Each row is a point. Each copy is the shape, with its points in the same order, turned, moved and blurred by noise. Say if it was mirrored as well.

Shape (7 x 2):
[[ 16  55]
 [ 20 -39]
 [ 17  27]
 [ 25  48]
 [ -5 -58]
 [-29 -57]
 [ 13  12]]
Copy 1, 7 rows:
[[-56 -19]
 [ 28   0]
 [-26 -18]
 [-45 -30]
 [ 46  23]
 [ 41  50]
 [-11  -7]]
Copy 1 is: mirrored
Copy 2 (7 x 2):
[[ 17  42]
 [-34 -29]
 [ -2  20]
 [  1  45]
 [-24 -63]
 [ -4 -73]
 [ -6  12]]
Copy 2 is: mirrored
Copy 3, 7 rows:
[[-50   9]
 [ 45  -5]
 [-25  18]
 [-36  36]
 [ 56 -38]
 [ 42 -58]
 [ -4   3]]
Copy 3 is: only turned

Shape (6 x 2):
[[ -8 -32]
 [ 43   5]
 [-15 -13]
 [ -6 -13]
 [-73 -21]
 [ 38  30]]
Copy 1:
[[ 10  28]
 [-26 -26]
 [ 25  22]
 [ 17  17]
 [ 74  58]
 [  0 -47]]
Copy 1 is: only turned
Copy 2 (6 x 2):
[[ 36 -10]
 [ 24  54]
 [ 14  -5]
 [ 17   2]
 [  2 -57]
 [  1  71]]
Copy 2 is: only turned
Copy 3 (6 x 2):
[[-55 -10]
 [-13  31]
 [-38 -17]
 [-34  -7]
 [-54 -77]
 [  9  24]]
Copy 3 is: mirrored

Shape (9 x 3):
[[  66  -40    6]
 [  -8  -29   37]
 [  28   34  -34]
 [   8  -43   13]
 [   9  -18    9]
 [  -3  -52 -111]
 [ -13   10  -27]
 [  -7  -20   17]
 [ -11  -49   -2]]
Copy 1 (9 x 3):
[[  49  -37  -39]
 [  36   36   -9]
 [ -28  -47    6]
 [  31   19  -27]
 [  21   13  -14]
 [ -64  -10 -105]
 [ -28   -2   -6]
 [  15   26  -16]
 [  20   26  -44]]
Copy 1 is: mirrored
Copy 2 (9 x 3):
[[ 32 -25 -60]
 [ 40 -12  15]
 [-27  35 -39]
 [ 26 -29  -2]
 [ 19  -4  -9]
 [-94 -61 -17]
 [-33  11   7]
 [ 22  -3   9]
 [  9 -35  17]]
Copy 2 is: only turned
Copy 3 (9 x 3):
[[  74  -23  -24]
 [  16  -24   32]
 [  20   53  -38]
 [  24  -27    2]
 [  14   -4    2]
 [ -37  -24 -113]
 [ -13   32  -19]
 [   7   -9   13]
 [   6  -34   -4]]
Copy 3 is: only turned

Shape:
[[ -9  61  11 -46]
 [ 47  30 -33  29]
 [ 26 -20  59  12]
 [ -9  32 -14 -28]
 [ 11  28  -2  31]
 [ -4  -2  17   1]
 [ 80  -2 -44 -15]
 [ 48  42  35  56]
 [  9   9 -30  27]
 [-33 -58 -14   2]]
Copy 1 (10 x 4):
[[-22 -43 -64  -9]
 [ 31 -53  29 -18]
 [-50 -11  28  43]
 [  9 -11 -34 -20]
 [ 26 -29   1  13]
 [-14   4  -9  14]
 [ -4 -35  42 -72]
 [ 14 -75  33  45]
 [ 36  -8  17  -9]
 [  0  72  12  -3]]
Copy 1 is: mirrored
Copy 2:
[[-26 -71  39 -39]
 [ 10 -57 -43  20]
 [-32  12 -39 -50]
 [ -2 -45  29 -13]
 [-26 -33 -22  12]
 [-20  -8  -1 -17]
 [ 64 -50 -45 -16]
 [-52 -46 -74  -7]
 [  4 -24 -16  25]
 [ 13  46  22   1]]
Copy 2 is: only turned
Copy 3, 10 rows:
[[  5  26 -72  33]
 [ 64  49   6  -4]
 [ 18 -14  26  70]
 [  8  13 -43   5]
 [ 17  43  14  20]
 [  3   2   1  25]
 [108   3 -10  -2]
 [ 33  66  34  66]
 [ 30  31  12 -13]
 [ -7 -45  24 -24]]
Copy 3 is: mirrored
Copy 4:
[[ 25 -51  -7 -40]
 [-56  23   6 -35]
 [-42 -22 -56  42]
 [  9 -20  12 -19]
 [-24  16 -27 -21]
 [-10  -7 -22  19]
 [-83 -12  49  -9]
 [-64   7 -68 -30]
 [-25  33   4  -9]
 [ 10  23  10  69]]
Copy 4 is: only turned

Shape:
[[ 16 -25 -18 -57]
 [-56   5  -2 -33]
 [-11 -26 -56  20]
 [-11  10 -25  38]
 [ 15   6 -47  27]
 [  3   8 -45 -39]
 [  5  -7  86  32]]
Copy 1, 7 rows:
[[-15 -16 -37 -67]
 [ 20 -16 -42   6]
 [-42 -65  -6  -4]
 [-22 -41  28  14]
 [-30 -53  34 -16]
 [  4 -50 -16 -49]
 [-35  72  14  26]]
Copy 1 is: only turned
Copy 2, 7 rows:
[[ 40  71   3  -4]
 [ 13  15  55 -30]
 [ 71 -12 -14 -25]
 [ 24 -29 -16 -15]
 [ 35  -9 -41 -25]
 [ 29  42  -7 -45]
 [-28  -6  17  75]]
Copy 2 is: only turned
